Each row of a before or after table is a point. The points were changed in one or more steps. Then noise was added and the rows were shuffled. The steps act on columns, c1 being the first. What was done? A step turns or swaps two columns, mirrors them in a line or flattens them onto one, adds a multiple of one to another, or multiplies or shifts one. Angles are multiples of 10 degrees, from the lower column toward the higher: turns from -170 to 170, lines from 10 to 170 but not 90. Use the fewest steps. Two steps may share a column if one is a turn and the other turns, adds or multiplies; they go together, in the order done. Otherwise the lowest column goes first.
(in the rows, 128 means zero)

Before (11 x 3)
[[126 136 127]
 [ 88 128 126]
 [126 126 113]
 [121 141 121]
 [120 139 130]
 [121 123 121]
 [130 131 123]
 [131 126 104]
 [132 128 127]
 [118 127 126]
 [128 123 128]]
After (11 x 3)
[[136 137 150]
 [104 123 127]
 [129 130 128]
 [122 132 142]
 [ 99 131 130]
 [139 128 130]
 [133 129 133]
 [  8 130 130]
 [122 126 129]
 [107 132 134]
 [106 124 136]]
Steps: multiply c1 by 3; multiply c2 by 0.4; turn c2 and c3 by 160 degrees

Before (10 x 4)
[[113 124 146 132]
 [155 143 162 120]
 [153 142 104 136]
 [142 136 128 107]
 [143 100 111 122]
 [141 139  95 141]
 [147 142 159 108]
 [127 168 125 133]
 [100 116 141 108]
 [122 153 113 130]]
After (10 x 4)
[[ 92 159 128 150]
 [151 176  91 116]
 [115 203 138 133]
 [123 248 130 135]
 [106  44 120 117]
 [151 115 136 131]
 [123 152 115  95]
 [151  93 150  96]
 [150 169 101  97]
 [ 95 171 111 139]]
Steps: turn c1 and c3 by -110 degrees; multiply c2 by 3; multiply c4 by 1.6

Before (12 x 6)
[[107 159 157 123 142 163]
 [134 161 142 152 233  61]
 [ 76 110 136  73 128 149]
 [142 115 175 135 189 141]
 [ 60 147 160 118 114 126]
 [159 151 141 112 152  89]
 [148 188 166 151 144 136]
 [116 128 158 109 211 159]
 [194 113  42  83 151  49]
 [ 84 121  87 115  94 166]
 [166 159 132 153 127  93]
 [122  61 119 137 195 143]]
After (12 x 6)
[[ 79 133  93 167  90 111]
 [178 111  33 141 212 157]
 [111  58 121  67 150  95]
 [137 174 153  26 202 145]
 [119 158 162 119 117  90]
 [160 153 143 120 180 139]
 [ 84 106 143 161 152  85]
 [158 111 165  84 143  94]
 [ 69 154 163 147 128 129]
 [158 189 152 102 112 124]
 [111 127 167  73 157  58]
 [154 165 127 113 128 169]]
Steps: turn c1 and c3 by -10 degrees; turn c4 and c5 by 130 degrees; turn c5 and c6 by 140 degrees

Before (14 x 9)
[[140 150  69 190 103 112 156 162 156]
 [119 151 122 145 144 120 126 185 154]
 [133 129 174 240 119 149  75 121 146]
 [123 138  73 143 124 105 210 134 181]
 [203 145 106 157 171 120 140 163  67]
 [ 96 159 104 212 149 113 130 205 111]
 [110 161  48 141 131 105 135 159 179]
 [177 186  81 127 130 125 173 189 118]
 [129 121 126 188  91 202 132 112 145]
 [147  88 139 161  39 166 106  77  97]
 [130 201  68 173 139 108 138 159 160]
 [137 105 130 194 118 148  97 106 115]
 [145 162  77 135 148 148 164 124  84]
 [154  77 114 199 104 189  88 125 128]]
After (14 x 9)
[[ 74 173 124 199 104 201 145 125 129]
 [104 160 118 194 124 155 149 130 151]
 [130 122 156 188  72 101 106 119  85]
 [124 157  86 241 151 164 171 109 125]
 [162 115 191 143  79 104 129  99  74]
 [137 128 169 140  90  80  59  82  96]
 [128  52 164 125 100 110  87 170  79]
 [124 150 104 186  98 197 101 103 132]
 [136  91 180 138 110 131  89 163 157]
 [175 148 160 211 128 113 132 183  72]
 [172  82 180 176  98 104 129 116  85]
 [ 80  76 172 156 150 119 118 199 126]
 [ 89 155  61 159  65 172 131 135 186]
 [147 119 144 145 136 121 135 136  64]]
Steps: turn c1 and c2 by -140 degrees; add 0.3 times c4 to c2; mirror c3 and c5 in the line at 70 degrees; mirror c6 and c7 in the line at 170 degrees; mirror c8 and c9 in the line at 150 degrees

Before (14 x 11)
[[116 120 137 198 131 168 106 156 105 116 106]
 [148 152 142 116 109 130 128 126 149 165 151]
 [109 156 126 133 118 106 133 108 154 102 146]
 [131 125  52 129  97 162 104 146 146 117 110]
 [104 159 113 127 117 113 131 138  97 100 159]
 [154 132 121 118 142 114 120 108 146 112 113]
 [ 93 134  87 114 124 114 139 108 116 117 127]
 [148 107 140 140 148 125 141 124 152 142 153]
 [137 119 130 105 151 133 149 115 144 103 158]
 [163 128 129 112 135 134 103 125 138 142 135]
 [140  93 148  96 162 143  96 130 171 131 159]
 [102 120 127 107 104 134 124  96 119  72 140]
 [100 147 126 118 132 132 149 125 134  97 119]
 [111 188 118 138 120 146 114  99 106 118 155]]
After (14 x 11)
[[117 184 134 134 119 101 131 123 160 148 145]
 [120 122 154 129  97 159 105 154 133  89 110]
 [111 190 140 127 119 104 131 121  96 140 159]
 [106 247 133 138 122 138 114  91 123 130 153]
 [102 139 144 114 123 102 138 105 127 110 128]
 [100 113 141 107 105 124 124  96 136 170 139]
 [134  58 121  98 162 147  98 154 163 141 159]
 [159 128 123 111 134 146 102 130 137 119 135]
 [149  86 121 142 146 133 140 136 150 126 156]
 [102 111 126 197 130 161 106 142  94 144 109]
 [ 99 167 136 117 131 121 148 129 134 149 119]
 [134 111 133 104 152 138 149 125 148 148 158]
 [145 177 114 116 108 137 129 135 148 108 151]
 [156 137 134 120 143 124 121 121 153 137 113]]
Steps: turn c1 and c6 by 20 degrees; multiply c2 by 2; turn c3 and c10 by 140 degrees; multiply c3 by 0.4; turn c8 and c9 by -30 degrees

Before (13 x 12)
[[101 154 142 121  96 135 164  89 121 135 145 118]
 [ 85 172 117 147 123 135 153 101 123  60  98 117]
 [153 157  93 130  83  77 142 108 128 119 128 125]
 [160 115 108 128  97 116 154 129 103 117 124 188]
 [136 155 128 142 139  99 153  82 104 124 157 160]
 [127  91 122 150 133 119 121 144 129 170 177 111]
 [140 171  82 125 127 134 109 124 106 145 109 118]
 [121 129 145 113 130 129 102 137 104 137 154 139]
 [157 152 133 104 115 127 147 159 141 145 111 127]
 [138 136  97 112 139  94 112  93 126 152 108 125]
 [162 117 151 119 158 168 103 109 146 101 159 147]
 [100 150 152 114 129 173 133 138 154 116 150 203]
 [170 121 172 149 126 121  98  96 155 165 137 124]]
After (13 x 12)
[[ 93 133 160 144 143  96 118 160  36  99 221 147]
 [160 112 146 110 118  95 144 127  10 118 210 202]
 [105 101 122  85  97 133 147 110  94 145 170 127]
 [117 117 107 129 160 158  98 146 168 151 168 124]
 [ 93 135  98 103 131 132 140  95 209 115 187 187]
 [108  96  91 116 155 177 122  86 182 119 187 123]
 [125  83 100 145 131 115  89 128 185 145 169 118]
 [133 130 154 139 121 120 113 129 196 134 214 138]
 [177  93 106 122 155 118 143 126 134  60 160 116]
 [160 107 123  85 170 118 165 103 140 135 204 118]
 [ 86 128 183 179 159 146 122 131  59 165 196 125]
 [122 168 125 158 110 136 118 130 133 170 237 111]
 [125 100 115 116 171 146 150 146 225 126 216 159]]
Steps: turn c1 and c2 by -170 degrees; add -1 times c7 to c4; turn c3 and c7 by 30 degrees; turn c5 and c8 by 100 degrees; turn c6 and c9 by -160 degrees; multiply c9 by 3; shift c11 by 60

Before (14 x 18)
[[ 97 133  88 177 140  61 103 133  66 180 197 184 109 207  94  60 109 180]
 [129 177 105 117 100 135 149  96 145 112  95  87 144 124  94 126 137 171]
 [ 98 182 131 151 142  33  86 202  88 151 172 161  61 207 112 115 107 202]
 [122 121 107 120 195 143 113 107 136 108 195 128 147 105 142 172  99 130]
 [180 125 139 129 127 183 199 114 142  85 101 116 143 109 141 130 118 169]
 [157 157 154 113 119 156 157  85 168 143 102 136 105 162 127 169 143 113]
 [133 180 154 115  90 176 182 123 166 122 145 138  95 159  82 163 200 179]
 [214 111  81 120 163 112  74 143 138  86 198 126 137 133 139 175 124 120]
 [143 196 149 126 110 146 181  92 100  98 111 132 118 130 149 160 210 146]
 [104 180 158 101 124 105  98 185 118 122 133 162  77 181  89  69 175 151]
 [122 187 156 114  51 170 144 135  87 150 126 138  63 131 117 138 167 154]
 [192 112 111 137 184 101 142 128 142 150 193  70 164  90 155 120 113 138]
 [153 104 107 177 149  79 105 162 168  67 213  75 174 124 162 122  83 100]
 [119 216  76 154 133 103 139 190 114 131 163 134  67 173 132  65 126 151]]
After (14 x 18)
[[169 146 108 176  93  62 141 133  69  96 171 154 111 222 145  55 133 184]
 [107 158 134 180  34  76 153 165 162  25 209  96 171  57 177 115 167 101]
 [140 141 129 118 174 151 135 109 138  77 186 122 138 134 162 172 142 129]
 [122 122 190 109 143 170 112 146  79 237 125 149  73 125 120 137  57 155]
 [ 88 131 176 111 169 156 103  86 174 169 111 102 114 222 114 169  96 112]
 [ 52 137 168 131 154 181  85 116 140 156 115 117 142 129 120 132 137 171]
 [180 176 157 147  51  26 160 194  83  39 156 171  57 109 143 117 101 196]
 [103  92 185 115 154 169  82 127 164 197 127 116  88 173 125 163  44 179]
 [168 114 189 106  98 108 147 182 125 100 120 177  85 107 123  68  53 141]
 [ 70 132 145 143 148 109 134 130 145  67 185  89 164  73 159 125 147 134]
 [ 66 124 111 117 103 114 206 149 144  56 178 131 142 113 157 174 148 124]
 [132 174 113 153  99  91 108 189 109 100 157 151  71  77 145  63  55 149]
 [ 88  90 182 133 109 142  80  87 100 142 124 111 120 190 125 160  30 147]
 [123 143 136 115 108 136 102  93 140 149  84  71 151 160 103 132  75 177]]
Steps: turn c1 and c7 by 160 degrees; mirror c2 and c17 in the line at 150 degrees; shift c3 by 30; add 1.5 times c6 to c10; turn c5 and c10 by -50 degrees; add -1.5 times c8 to c14; turn c12 and c14 by 20 degrees; flatten c11 and c15 onto the line at 30 degrees

Before (12 x 20)
[[132 136 144 124 111 108 116 145 125 143 137 146 144 120 113 122 130 142
  132 146]
 [137 125 137 110 136 185 122 130 118 144 133 130 133 114 110 113 129 142
  142 128]
 [136 123 138 143 108 131 122 116 186 126 114 145 121 147 111 120 133 140
  147 113]
 [103 131 147 111  98 143 131 129 111 143 130 130 131 109 109 114 112 143
  158 122]
 [137  95 116 130 113 113   7 126 112 109 134 130 140 108 109 134 131 101
  142 141]
 [103 129 133 118 137 107 129 115 186 147 137 128 111 117 111 132 128 142
  133 145]
 [136 121 140 119 133 108 111 107 110 120 122 145 143 109 154  89 124 137
  157 144]
 [ 99 133 155 148 133 126 131 152 113 132 124 127 142 115 113 132 131 141
  152 145]
 [130 137 153 120 120 106 107 105 126 123 134 131 139 142 119  81 106 133
  142 137]
 [139 134 144 122 118 140 133 121 117 140  92 144 131 138 115 106  98 133
  141  66]
 [135 133  95 109 136 109 124 106 108 105 131 149 129 149 123 129 130 138
  135 140]
 [133 134 152 108 128 106 126 103 173 109 115 125 125 133 153 135 113 136
  146 136]]
After (12 x 20)
[[123 128 180 177 127 125 125 154 115 135 130 129 143 111 113 133 131 141
  150 147]
 [141 140 141 116 119 103 127 145 117 158 138 144 140 117 111 122 127 145
  128 146]
 [143 121 129  80 133 183 121 132 119 159 133 132 142 118 111 111 134 135
  139 128]
 [148 131 147  81 129 107 141  99 170  90 119 129 137 134 154 137 110 126
  147 136]
 [144 141 135 113 121 140 127 122 123 152  94 147 134 137 112 107  96 129
  136  65]
 [140 134 132 163 121 131 145 117 177 124 113 145 141 146 112 121 129 119
  147 115]
 [111 123 152 108 132 111 143 118 179 166 138 131 141 118 111 132 127 110
  134 147]
 [113 127  86  83 128 107 121 108 107  82 130 148 139 147 122 129 129 131
  136 140]
 [150 139 151 110 122 106 125 106 119 123 133 128 136 144 119  83 104 136
  141 140]
 [122 143 168  85 114 138 125 130 116 159 131 129 144 109 112 115 111 131
  158 125]
 [142 121 135 106 134 109 119 106 103 108 125 146 137 109 151  91 128 144
  154 143]
 [133 113 111 132 140 113 111 126  74  91 135 128 105 104 111 135 128 142
  144 140]]
Steps: turn c1 and c3 by -40 degrees; multiply c3 by 1.3; flatten c2 and c5 onto the line at 140 degrees; multiply c4 by 2.5; flatten c7 and c9 onto the line at 70 degrees; multiply c10 by 2; swap c13 and c18

Before (12 x 24)
[[ 59 144 146  94  78 129 142 105 145 100 122 133 132 146 139 140 100 129
  112 130 118 147 132 132]
 [ 79 125 111 112 121 111 125 110 115 124  84  71 125 144  92 130  97 145
  158  75 119 115 125 117]
 [187  79 123 148 144 124 122 143 102 134 121 119  94 123 150 161 143 154
  164 113 126 114 138 150]
 [190  96 104 127 125 124 113 135  91 122 131 100 119  97 149 100 148 144
  123 129 157 127 139 137]
 [184  73  99 132 123 148 132 162 116 136 118 113 119 116 166 106 134 164
  162 124 114 129  96 125]
 [112 161 123 118  87 137 138 123 137  85  55 144 141 150 134 143 112 140
   95 128 159 126 123 108]
 [154  95  88 130 130 112 161 174 112 130 139 126 121 109 153 113 168 144
  170 118 154 100 140 138]
 [ 94 156 168 121 102 132 143 128 169 120  91 108 149 124 165 130 107 129
   94 119 129 106 139 114]
 [123 112 132 157 116  99 164 106 134  95  98  73 128 166 102 123 103 172
  140 100 140 149 125 119]
 [ 76 135 153 119 116 164 127 134 149  97 107 143 155 159 143 116 121 124
   78 121 150 105 114 156]
 [ 88 170 139 114 126 126 118 149 155  83 104 106 129 171 141 125 101 109
  111 141 109 131 129 125]
 [170  88 114 151 146 102 144 130  70 153 115 107 133 123 157 123 145 137
  170 143 144 121  99 127]]
After (12 x 24)
[[ 91 158 163 120 102 130 148  92 169 122  94  91 150 123 163 132 108 145
   95 122 131 126 115 113]
 [ 77 137 150 114 114 174 126 164 146  96 108 149 137 144 142 119 121 143
   74 122 151 115 106 156]
 [ 57 142 147  93  81 137 140 122 149  96 122 155 151 147 140 141 101 110
  110 126 119 135 125 134]
 [187  75 117 149 145 121 120 122 102 136 116  99 147 124 149 163 144 150
  162 108 126 156 123 150]
 [ 79 127 108 110 122 119 124  11 117 125  84  51 126 146  97 132  96 144
  158  76 119 146 153 118]
 [189  98 101 124 124 117 112  84  90 122 130  81  77 102 151 100 156 134
  123 125 159 149 124 137]
 [170  89 119 150 150 101 144  88  65 153 116  87 129 134 160 124 148 134
  173 144 143 137  78 126]
 [115 163 123 117  85 147 139 160 136  85  53 159 166 143 134 143 110 131
   93 122 160 143 119 109]
 [157  94  89 130 135 107 162 158 112 132 135  87 100 119 153 114 171 160
  174 121 155 137 123 138]
 [126 113 131 158 119 111 164  10 137  94 101  57 122 175  98 126 101 129
  138  97 141 190 145 116]
 [ 87 169 139 113 123 140 116  99 154  83 108  75 124 165 139 123 103 117
  109 141 109 108 111 117]
 [184  74  98 132 120 140 130 121 119 133 117  80  82 107 168 105 138 143
  162 121 114 168  69 124]]
Steps: turn c6 and c14 by -20 degrees; multiply c12 by 2.5; turn c8 and c12 by -50 degrees; add 1.5 times c16 to c13; add -0.7 times c15 to c23; multiply c18 by 1.3; turn c18 and c22 by 70 degrees

Before (13 x 32)
[[105 172 111 131 104 131 131 117 122  96 158 133 146 139 169 124 137  94
  162 137 142 173 131 156  97 136 119 157 116 149 119 135]
 [152 118  81 136  78 143 157 172 137 162 164 144 134 119 105 151 145 159
  122 112  91 158 147 106 149 154 143 149 107  85 176 141]
 [160 113  91 142 151 135 134  93 109 153 143 126  67 108 151 102 168 148
  116 129 122  94 144 149 128 125 150  97 122 111 129 148]
 [121 125 142 117 111 167 158 152 161  94 123  78 123 133 122 116 149 143
  111 125 130 159 139 116 139 173 110 105 140  89 157 148]
 [116 135 159 121 149 152 121 151 145 101 137 100 139 152  97 146 153 116
  142  96 104 115  90  88 150 119 154  85 163 150 103 147]
 [ 96 165 159 134 151 131 135 169 112 132 145 103  78 129 134 125 125 158
  144 165 132 128 155 110 115 161 162 110  92 150 162 145]
 [131 165  94  82 128 123 112 119  92 136 113 142  87 116  98 161 142 161
  136 107 151 108 131 133 126 111  99 137 117 128 122 130]
 [144 124 113 148 128 163 112 158  94  93 128 148 126 140  96 168 123 116
  115 142 148 136  96 156 122 127 164 101 147 147 179 137]
 [169 144 109  76  94 102  98 158 165 114 103 119  92 164 145 158 146 103
  163 167 123 163 152 112 101 102 113 117 147 102 165 108]
 [105 130 128  79  78 142 138  96 160 130 124  79 140 158 117 152 114 172
  121 110  81 159 116 152 147  96  92 142 156 121 141 178]
 [125 117 131  97 124 127 124 142 136 157 169 142  85 119 126 109 139 145
  158 171 131 113 115 106 141 147  90 155  95  82 106 186]
 [125 104 137  86  98 119 120 119 165 135 161 123 129 152 149 105 153 107
  145 116 151  96  98 139 113 153 165 122 131 156 173 138]
 [136 127  89  80 142 126 113 133 144 136 112 151 118 153 119 165 176 168
  110 124 145 137 106 151  91 127 142 108 146 108 108 106]]
After (13 x 32)
[[118 124 140 113 123 162 159 156 161  95 125  77 115 134 122 118 138 143
  116 113 129 159 141 147 137 177 107 106 167  88 157 151]
 [153 165  94  82 179 121 109 121  94 135 113 137 114 113 100 160 102 160
  135 119 150 108 133 156 128 111  88 139  96 127 126 128]
 [ 58 131 129  78 132 142 138  95 160 133 124  79 155 158 117 153 118 173
  130  77  79 159 115 116 149  98  87 145 213 121 140 179]
 [116 119  80 134 119 141 158 175 134 161 163 141 111 120 104 153 152 158
  124  74  90 156 145 135 148 154 134 147  66  84 173 143]
 [ 90 133 159 125 220 155 118 153 139 101 138  98  99 150  96 146 166 116
  147 136 108 116  93 136 151 117 141  87 234 152 101 143]
 [154 128  90  78 149 125 112 134 144 139 111 152 145 155 120 159 135 170
  104 144 146 137 107 179  91 130 136 106 183 107 111 110]
 [118 169 109 131  84 134 129 116 120  95 159 131 163 143 167 125 134  92
  162 110 141 175 134 137  96 134 139 157  97 149 117 130]
 [153 104 135  87 130 120 119 119 165 136 163 125 136 150 153 106 135 104
  144  91 151  97  92 151 113 154 177 122 140 159 176 135]
 [167 120 113 146  93 164 110 155  96  92 125 146 156 139  96 166 114 116
  115 133 145 134  94 131 126 125 146 100 187 149 180 137]
 [160 141 103  77   8 103 100 157 165 113 102 119  95 164 143 159 115 104
  159 110 123 161 150 154 103 100 122 117 181 108 164 103]
 [ 97 162 156 135  61 134 136 170 111 129 146 109  83 128 135 127  96 157
  149 162 131 125 156 136 110 160 168 109  20 149 163 142]
 [154 112  89 141 144 133 135  97 109 155 142 126 115 111 150 100  93 148
  117 150 120  94 141 192 128 127 165  98 109 110 129 148]
 [131 119 132  97  23 127 123 140 134 158 169 141  89 122 128 107 107 149
  166 141 125 114 114 152 138 150  94 155  31  81 106 182]]
Steps: add 1 times c21 to c1; turn c5 and c20 by 70 degrees; multiply c5 by 2.5; turn c13 and c24 by -60 degrees; turn c17 and c24 by 60 degrees; add 0.5 times c15 to c27; turn c19 and c32 by -10 degrees; multiply c29 by 3

Before (10 x 64)
[[126 170 109 195 167 106 199 147 120 131 145  43 110 169 120 130 114 122
  150  67 169 151  40 170 166 129 219 114 135 112 125 155 132 113 120 143
   54 162 165 158  97  81 193 130  24 150  86 103  44 139 132 122 162 137
  177 124 121  37 123 114  48 108  57 129]
 [ 91 152 153 121 126 153  99 149 116 110 141  69 161 171 117 130 101 148
  137 142 176 155 159 107 121 165  74  89  96 129 155 134 120 146 111  45
  145 128  96 145 121 132  75 128 157 152 131 176 114 151 170 176 112 115
  106 145 124 169 127 169 180 175 173  87]
 [167 105 145 192  83 140 112  72 190 124 114 173  58  89 111 110 128 169
  103 118 149 116 142 137  94 130 121 197 107  82 116 134 126  82 155 190
  185 133 145 123 154 152 151  90 128  63 139  91  90 160  96  68 101  82
   77 114  86 121  87 139  91 132 140 122]
 [117 104 168 104 112 113 106 129 134 125 133  97 141 152  66 130  96 157
   99 159 168 107 160 121 173 141  93 146 128 124 107 114 131 143 133 106
  109 153  98  78 126 123  83 164 190 109  82 181 106 143 101 146 144 149
  129 113 139 176  89 137 158 102 143 100]
 [ 95 129 203  89 103 154 133 156 140  92 163  68 136 144 104  86 111 196
  137 132 154 135 153 141 123 169 127 100 124 122 118 119 136 168 110 110
  112 155 101 134 176 134  87 146 177 168 111 145 137 149 164 176 125 107
  121 108 133 137 104 140 171 148 115 124]
 [115 131 147 105 133 173 115 142 142 118 157 104 147 141 137 130  46 134
  117 134 169 142 125 119 139 158 116  93 114 133 136 134 105 131  85 105
  122 138  85  91 138 153 122 165 160 149  89 195 158 181 156 126 177 128
  117 111 124 167 134 111 153 109 136 111]
 [167 212 122 197 145 129 178 121 140 146 144  76 142 130 135 157 108 116
  171  71 200 153  51 148 150 143 189 134  92 126 122 131 182  91  84 121
   82 135 163 131 109 103 196 183  40 132 123 103  94 124 141 155 187 126
  185 152 146  53  89 117  57 154  79  96]
 [125 147 123 100 120 174 133 171 138 121 130  75 155 126 154  98  75 156
  113 171 161 132 131 131 157 177  96 109 111 139 115 129 110 145 140 106
  124 125 164  79 123 170  64 144 182 151  98 153 113 166 142 172 100 103
   90 108 159 148 109 116 132  93 178 126]
 [211 117 149 186  89 171  78  99 148  48 121 191 164  82 123 118 159 139
   81 121 139 115 141 155 101 122 134 162 130  67 114 161 121  84 146 176
  166 101 135  60 151 186 164  85  86  78 146  70 121 186 115  69 125  99
  101 111  88 130  81 130  98 124 149 108]
 [179 127  94 175 113 181 105  50 199  64 135 165 103  86 123 114 172 139
   63 151 133 124 106 150 107 160 126 181 141  98  97 137 123  83 152 175
  136 155 147  91 141 190 161  71  96  98 136  61 139 144  56  60 128 103
   81 112 112 144  95 144  63 141 144 116]]
After (10 x 64)
[[113  82 148 101 133 174 116 143 142 119 158 101 173 143 136 133  50 137
  117 134 169 145 125 163 141 160 118  95 112 134 135 136 105 133  87 105
  126 138  84  91 139 156 124 166 159 151 117  83 155 168 155 127  90 130
  117 110 165 166 136 112 155 108 132 108]
 [125 115 124 100 120 176 130 172 139 123 126  74 147 125 154  99  75 157
  114 171 161 136 130 114 157 175  97 107 137 142 113 124 110 145 140 105
  125 128 165  76 124 171  64 142 184 153 153  95 115 156 141 174 147 102
   93 108 163 150 111 116 134  90 178 130]
 [180 178  93 174 116 181 106  49 198  62 131 167  52  86 124 117 172 138
   61 148 131 124 107 107 105 159 128 176 151  98  94 136 123  80 148 176
  134 152 147  90 133 191 162  72  93  98 116 172 140 136  58  58 119 103
   79 112 115 144  93 142  63 141 144 116]
 [ 95 116 203  91 105 156 133 158 143  91 164  69 247 145 108  87 107 197
  138 136 152 135 158 117 126 167 130  99 122 123 120 121 137 166 112 111
  115 152 104 133 177 135  82 145 176 169 130 117 142 148 163 178 124 107
  124 104 144 132 102 136 167 151 116 124]
 [170 123 144 188  83 142 114  67 187 127 114 172  82  89 111 110 128 168
  102 117 145 118 141 105  96 131 120 196 151  81 113 132 127  84 153 190
  184 134 144 124 153 151 149  90 127  60  87 171  87 153  91  69 144  87
   76 112 110 123  84 141  90 130 138 122]
 [209 161 148 183  89 171  77 101 148  43 124 190 199  81 123 115 160 136
   77 121 135 116 137 104 102 124 137 159 148  72 112 160 121  86 144 174
  166 103 134  58 153 184 166  84  85  78  91 172 119 169 117  67 119  99
  102 109  99 134  82 130  97 124 151 107]
 [125 170 110 196 171 107 199 146 120 132 144  42  82 165 123 130 111 121
  150  71 166 150  39 106 167 132 220 115 150 110 125 159 134 112 121 142
   55 159 165 160  96  84 198 130  21 152 115 112  49 133 132 119  79 137
  179 129 168  33 124 115  48 110  53 129]
 [121  85 166 104 113 113 105 129 134 123 135  98 199 155  65 130  98 157
   97 160 165 107 158 140 174 140  94 149  95 126 108 117 132 144 131 107
  109 150  97  80 123 119  81 162 191 110 131 117 105 135 100 148 119 148
  130 112 174 178  91 134 158 101 140 101]
 [ 90  92 149 121 129 156 100 146 113 106 141  68 199 176 116 128  98 148
  130 140 178 153 158 137 115 165  77  89 136 129 159 134 119 150 109  41
  145 128  97 146 115 129  74 129 157 153 130  81 115 143 169 179 150 117
  108 148 124 169 124 170 179 177 175  88]
 [170 161 122 196 148 126 178 120 141 145 141  78 134 131 136 157 108 116
  172  70 199 157  50 139 150 145 187 134 204 127 126 133 183  92  85 118
   84 134 164 132 113 103 197 179  38 131 150  84  90 126 143 156  64 125
  187 153 138  56  93 119  56 156  78 101]]
Steps: turn c2 and c48 by -130 degrees; turn c2 and c29 by -140 degrees; add 1.5 times c3 to c13; turn c24 and c53 by -150 degrees; turn c47 and c57 by -80 degrees; multiply c50 by 0.7
